Every row gives one point. The points of each table are mixes of a few directions, plus a little noise. Count the directions of each table, and those that both share. Where both have some left over, give the other angles between the two spaces (their principal angles), to ten degrees, smallest first.

First (4 x 3)
[[-0.46, -0.30, +4.54],
[+0.20, +0.15, -2.01],
[-0.25, -0.17, +2.50],
[+0.50, +0.33, -5.04]]
Second (6 x 3)
[[+0.05, +0.68, +1.43],
[-0.10, -1.20, -2.53],
[+0.15, +2.18, +4.57],
[+0.01, +0.10, +0.23],
[-0.20, -2.83, -5.93],
[+0.08, +1.07, +2.26]]
Directions: first 1, second 1, shared 0; angles 30

First (6 x 4)
[[+2.58, +2.65, +0.69, +1.24],
[+3.98, +4.07, +1.06, +1.90],
[-1.16, -1.19, -0.31, -0.55],
[-4.66, -4.77, -1.24, -2.23],
[+0.80, +0.82, +0.21, +0.38],
[-1.55, -1.59, -0.41, -0.74]]
Second (5 x 4)
[[-1.29, -0.26, -0.34, +0.14],
[+2.53, +1.87, +0.67, +0.70],
[-2.93, -6.29, -0.78, -3.75],
[+0.49, +3.23, +0.14, +2.18],
[+1.21, +1.43, +0.32, +0.73]]
Directions: first 1, second 2, shared 1

First (10 x 8)
[[-0.02, +2.45, -1.74, +1.93, +3.94, -2.88, +3.86, +2.03],
[-0.17, -3.00, +2.44, -0.11, -4.43, +5.31, -4.22, -2.48],
[-0.03, -1.08, +0.82, -0.42, -1.66, +1.61, -1.61, -0.89],
[+0.14, -2.34, +1.47, -3.14, -3.99, +1.73, -3.98, -1.96],
[+0.07, +0.29, -0.33, -0.68, +0.29, -1.04, +0.24, +0.23],
[+0.29, +1.85, -1.80, -2.03, +2.36, -4.93, +2.13, +1.51],
[+0.05, -0.10, -0.01, -0.56, -0.25, -0.27, -0.27, -0.09],
[-0.31, +0.26, +0.28, +3.50, +1.01, +2.29, +1.16, +0.25],
[+0.41, +1.77, -1.93, -3.26, +2.03, -5.80, +1.75, +1.45],
[-0.44, -0.11, +0.77, +4.80, +0.68, +4.00, +0.92, -0.06]]
Second (9 x 8)
[[+0.18, -1.73, +1.02, -3.16, -3.10, +0.62, -3.11, -1.45],
[-0.03, -1.03, +0.76, -0.58, -1.63, +1.41, -1.60, -0.89],
[-0.01, -2.11, +1.59, -1.32, -3.39, +2.79, -3.29, -1.79],
[+0.31, +2.75, -2.49, -1.65, +3.77, -6.30, +3.48, +2.26],
[+0.13, +0.37, -0.41, -0.82, +0.39, -1.31, +0.36, +0.29],
[-0.22, -0.79, +0.91, +1.86, -0.82, +2.86, -0.65, -0.61],
[-0.17, +0.64, -0.22, +2.20, +1.35, +0.59, +1.42, +0.53],
[+0.23, +3.07, -2.56, -0.36, +4.42, -5.79, +4.16, +2.51],
[-0.42, -1.12, +1.47, +3.82, -0.95, +5.05, -0.72, -0.90]]
Directions: first 2, second 2, shared 2

First (8 x 9)
[[-0.50, -0.38, +0.32, -0.47, +0.98, +0.08, -0.38, +1.14, +0.91],
[-2.88, -1.31, +1.93, -3.70, +5.95, +0.32, -1.68, +7.19, +5.31],
[+1.32, +0.66, -0.88, +1.67, -2.75, -0.16, +0.80, -3.24, -2.43],
[+0.04, -4.29, +0.76, +4.97, -1.89, +1.02, -1.43, -2.54, -0.88],
[+0.03, -2.08, +0.37, +2.40, -0.83, +0.43, -0.75, -1.17, -0.32],
[+1.13, +5.76, -1.66, -4.59, -0.22, -1.29, +2.48, +0.15, -1.16],
[-0.34, -0.72, +0.36, +0.18, +0.51, +0.20, -0.39, +0.52, +0.57],
[+1.26, +2.44, -1.12, -0.60, -1.83, -0.53, +1.35, -1.95, -1.97]]
Second (7 x 9)
[[+0.63, +0.15, -0.12, +3.18, -4.73, -2.41, -0.18, -3.52, -1.75],
[-1.59, +1.33, +0.63, -5.11, +5.17, +0.44, -0.04, +5.72, +3.44],
[+0.09, +0.30, +0.01, +0.86, -1.63, -1.14, -0.12, -0.91, -0.34],
[-1.11, +1.56, +0.56, -2.58, +1.25, -1.70, -0.18, +2.86, +2.08],
[+0.69, -2.39, -0.63, -0.56, +4.47, +5.56, +0.53, +0.59, -0.68],
[+0.53, +0.12, -0.08, +2.71, -4.09, -2.09, -0.17, -3.04, -1.48],
[+0.67, -1.10, -0.35, +1.52, -0.54, +1.33, +0.13, -1.72, -1.28]]
Directions: first 2, second 2, shared 1; angles 70

First (11 x 12)
[[-1.76, -0.03, -1.36, -3.38, -0.65, -1.78, +2.93, -0.74, -0.89, +2.23, -1.46, -3.25],
[-1.50, +4.48, -1.49, -0.94, +0.10, -0.93, +6.79, +1.62, -0.15, +0.69, -1.32, -4.31],
[+2.14, -3.31, -1.25, -1.53, +0.37, -2.29, -1.63, -1.13, +2.94, +1.51, -2.24, +1.28],
[-2.42, -1.98, +1.30, +0.11, -1.41, +2.37, -4.50, -2.12, -5.27, +0.06, +3.90, +1.36],
[+2.48, -2.32, -1.83, +1.59, +0.29, +0.04, -3.63, -1.59, +0.18, +1.16, +1.38, +3.63],
[-1.10, +2.69, -1.27, +0.25, -0.21, +0.31, +3.05, +0.37, -1.69, +0.68, +0.78, -1.78],
[+0.49, -2.05, +4.80, -1.51, +0.70, -0.87, -1.08, +2.07, +5.23, -3.41, -4.22, -0.30],
[+0.03, -1.00, +2.10, +2.19, -0.19, +2.37, -4.16, -0.20, -1.41, -1.91, +2.45, +2.76],
[+2.25, +3.75, -1.57, +4.27, +1.06, +1.17, +1.79, +1.57, +0.88, -0.87, +1.36, +1.54],
[+0.71, -0.93, +2.64, -0.85, +0.63, -0.83, -0.08, +1.55, +3.85, -2.05, -2.99, -0.31],
[-1.30, +0.72, -2.03, -0.13, -0.77, +0.47, +0.52, -1.39, -3.65, +1.93, +2.26, -0.63]]
Second (10 x 12)
[[-0.19, +1.65, -0.96, +4.01, -0.93, -0.87, +4.97, +1.41, -5.02, +1.30, +1.02, +1.17],
[-0.15, -2.05, +0.51, -1.44, +2.12, +0.42, -4.40, -0.30, +4.39, -2.13, -1.35, +1.02],
[-3.25, -1.59, +1.47, -3.74, +1.65, +1.36, -4.63, -0.84, +2.68, -2.50, -0.72, -1.40],
[+0.82, -1.03, +0.47, -2.52, +0.43, +0.42, -3.13, -1.00, +3.58, -0.54, -0.72, -0.66],
[-0.26, -1.66, +0.48, -1.33, +1.70, +0.41, -3.62, -0.30, +3.50, -1.75, -1.10, +0.69],
[-1.17, -0.78, +0.31, -0.16, +1.15, +0.27, -1.46, +0.18, +0.83, -1.25, -0.44, +0.56],
[+2.68, +2.02, -1.31, +3.04, -2.24, -1.18, +5.07, +0.56, -3.54, +2.83, +1.08, +0.38],
[+0.21, -1.59, +0.24, -0.63, +1.72, +0.18, -3.24, -0.10, +3.44, -1.58, -1.12, +1.23],
[+2.31, +2.59, -0.79, +0.70, -3.43, -0.65, +4.98, -0.34, -3.79, +3.56, +1.60, -1.88],
[-0.93, +2.44, -0.51, +2.04, -2.18, -0.39, +5.44, +0.67, -6.07, +2.07, +1.72, -1.12]]
Directions: first 4, second 3, shared 1; angles 40, 60
